Each row is a point. Each copy is the shape, with its points in the same order, turned, moved and blurred by noise. Some copies are also mirrored. Which?
In the rows, zero is written as 128.

Shape (5 x 2):
[[119 109]
 [123 111]
 [107 155]
 [123 159]
 [ 18 153]]
Copy 1 (5 x 2):
[[102 117]
 [106 121]
 [137  85]
 [145  95]
 [ 87   7]]
Copy 1 is: mirrored
Copy 2 (5 x 2):
[[139 129]
 [122 108]
 [ 94 125]
 [ 83 106]
 [ 85 214]]
Copy 2 is: mirrored

Shape (9 x 3):
[[187  88 133]
 [105  69 103]
 [ 82 110  67]
 [173 176  37]
 [163  94 141]
 [144 163 132]
 [ 89 122 103]
 [108 189  83]
 [144 105 103]]
Copy 1 (9 x 3):
[[190 108 167]
 [132  62 118]
 [123  73  55]
 [196 164  40]
 [175 104 158]
 [124 164 124]
 [110  99  95]
 [111 166  58]
 [155 102 120]]
Copy 1 is: only turned
Copy 2 (9 x 3):
[[154  60 176]
 [138 141 214]
 [150 187 178]
 [214 143  96]
 [133  80 174]
 [123 111 114]
 [122 165 164]
 [141 173  94]
 [153 116 168]]
Copy 2 is: mirrored
Copy 3 (9 x 3):
[[177  83 137]
 [101  55 107]
 [ 86  75  52]
 [179 131  27]
 [147  90 141]
 [122 150 105]
 [ 76  98  90]
 [112 158  53]
 [137  86  97]]
Copy 3 is: only turned
Copy 4 (9 x 3):
[[135 133 202]
 [150  73 138]
 [171  91  85]
 [210 197 101]
 [127 128 182]
 [119 176 128]
 [138 104  99]
 [148 170  62]
 [148 129 147]]
Copy 4 is: only turned

Shape (9 x 6):
[[ 82 107 136  90 180  77]
 [132  92 137 152 120 127]
 [167 159 136 127 143 126]
 [128  89  67 127 160 123]
 [138  39 130  82 163  64]
 [184 130  99 114 136  90]
 [150 119 159 122  55 205]
 [155 193  86 159  40 141]
 [149 197 188 185 107 115]]
Copy 1 (9 x 6):
[[ 78 195 154 143 108  95]
 [112 106 154  98 119 121]
 [147 112 154 163 148 141]
 [ 58 105 112 145  94 132]
 [ 40 149 210 136  81 125]
 [116  96 162 178  94 146]
 [169 103 139  57 136 212]
 [216  80  93 135  80 166]
 [225 111 147 136 160  91]]
Copy 1 is: mirrored
Copy 2 (9 x 6):
[[ 64 170 160 106 112 165]
 [117  74 140 108 134 159]
 [176 124 144 115 102 153]
 [113 134 115 123 182 137]
 [ 79 145 189  65 182 182]
 [170 140 165  94 150 126]
 [168  37  76  57  94 173]
 [197  64  98  92  88  60]
 [176  67 169 139  37 135]]
Copy 2 is: only turned
Copy 3 (9 x 6):
[[ 91 137 149  78 187  74]
 [118 103 147  97  96  92]
 [140  90 147 157 143 102]
 [111 102  89  76 128 120]
 [123  69 167  20 179  78]
 [178  91 125 114 155 100]
 [151 111 200 147  57 156]
 [226 162 118 165  68 132]
 [149 121 152 203  96  45]]
Copy 3 is: only turned

Shape (15 x 9):
[[198 210 123 124 187 105 128 106 111]
 [138 112 202 136  92 179  45 152  63]
 [101 138 116 174 131  80 165 147 198]
 [111  96 114 165 100  42 168 127 146]
 [155 203 135 140 156  70 113  98 112]
 [128 109 172 119 156 131  83 164  95]
 [113  94  94 120 125 104 135 160 169]
 [ 85 134 158  76 110 123 149 161 177]
 [ 58 114 107 114 112 109 118 166 179]
 [148 159 131 150 177  40 111  54 133]
 [117  78 192 131 133 169  42 163  90]
 [167 154 144 150 168  85 158  71 167]
 [ 65  97 110 143 135  97 181 123 131]
 [112 154 115 190 158  88 140  83 136]
 [103 119  89 107 102 125 134 119 171]]
Copy 1 (15 x 9):
[[ 78 166  77 113 116 187  97 126 213]
 [188  31 118 101 116 140  57 133 118]
 [ 64 185 118 182  91  71 124 144 115]
 [104 154 108 227  80 107 154 110 107]
 [ 58 130  85 160 103 176  91 121 187]
 [143  74  81 112 129 103 109 129 147]
 [101 155 105 132  89  81 160 110  98]
 [ 73 114 127 122 123 103 166 175  85]
 [ 63 121 116 131 102  65 146 119  64]
 [ 56 128 112 189  84 146 121  89 219]
 [177  33 110  98 120  83  85 118 129]
 [ 77 171 141 171 101 137 129 134 208]
 [ 92 148 124 191 151  91 156  96  98]
 [ 69 160 127 194 116 116  87  93 166]
 [ 80 149 146 124  95 114 152 103  89]]
Copy 1 is: mirrored
Copy 2 (15 x 9):
[[110 124 149  29 105 135 153  96  78]
 [110   7 115 178 107 216 110  85 117]
 [178 171 132 147 135  72 145  62 127]
 [211 146 170 150 168 115 147  99 151]
 [148 132 176  67 113 152 142  87  66]
 [104  54 123 148 160 159 150  79 102]
 [142 120 133 150 174  78 119 100 141]
 [104 102 185 184 122  73 135  57 139]
 [141 116 145 203 153  62 115  87 105]
 [149 186 175  76 159 173 137  94  70]
 [ 95  29  97 189 154 190 122  77 108]
 [128 192 153  76 127 148 149  75 128]
 [156 150 158 184 154  99 177 128 137]
 [170 180 130 122 121 145 155 113  90]
 [129 137 154 161 135  81  95 116 141]]
Copy 2 is: mirrored
Copy 3 (15 x 9):
[[183 181 171 105  93  92  99 160  64]
 [137  97 176 104 106 226  86  78 171]
 [134 206  90 170 185 105 144 151 141]
 [ 79 180 127 210 165 109 151 148 136]
 [124 188 161 108 110 103  84 161  82]
 [142 129 185 101 155 179 132 108 137]
 [146 131 118 177 196 114 149 127 134]
 [130 108  77 113 176 146 165 163 137]
 [120 127  81 145 222 131 138 120 135]
 [ 96 201 186 118 124  50 104 145 109]
 [142 106 190  95 154 208 114  66 181]
 [140 201 146 124 105  58 145 155 131]
 [ 91 173 105 167 168 120 187  99 111]
 [108 222 130 138 132  86 117 106 114]
 [137 115  88 164 164  95 134 110 127]]
Copy 3 is: only turned
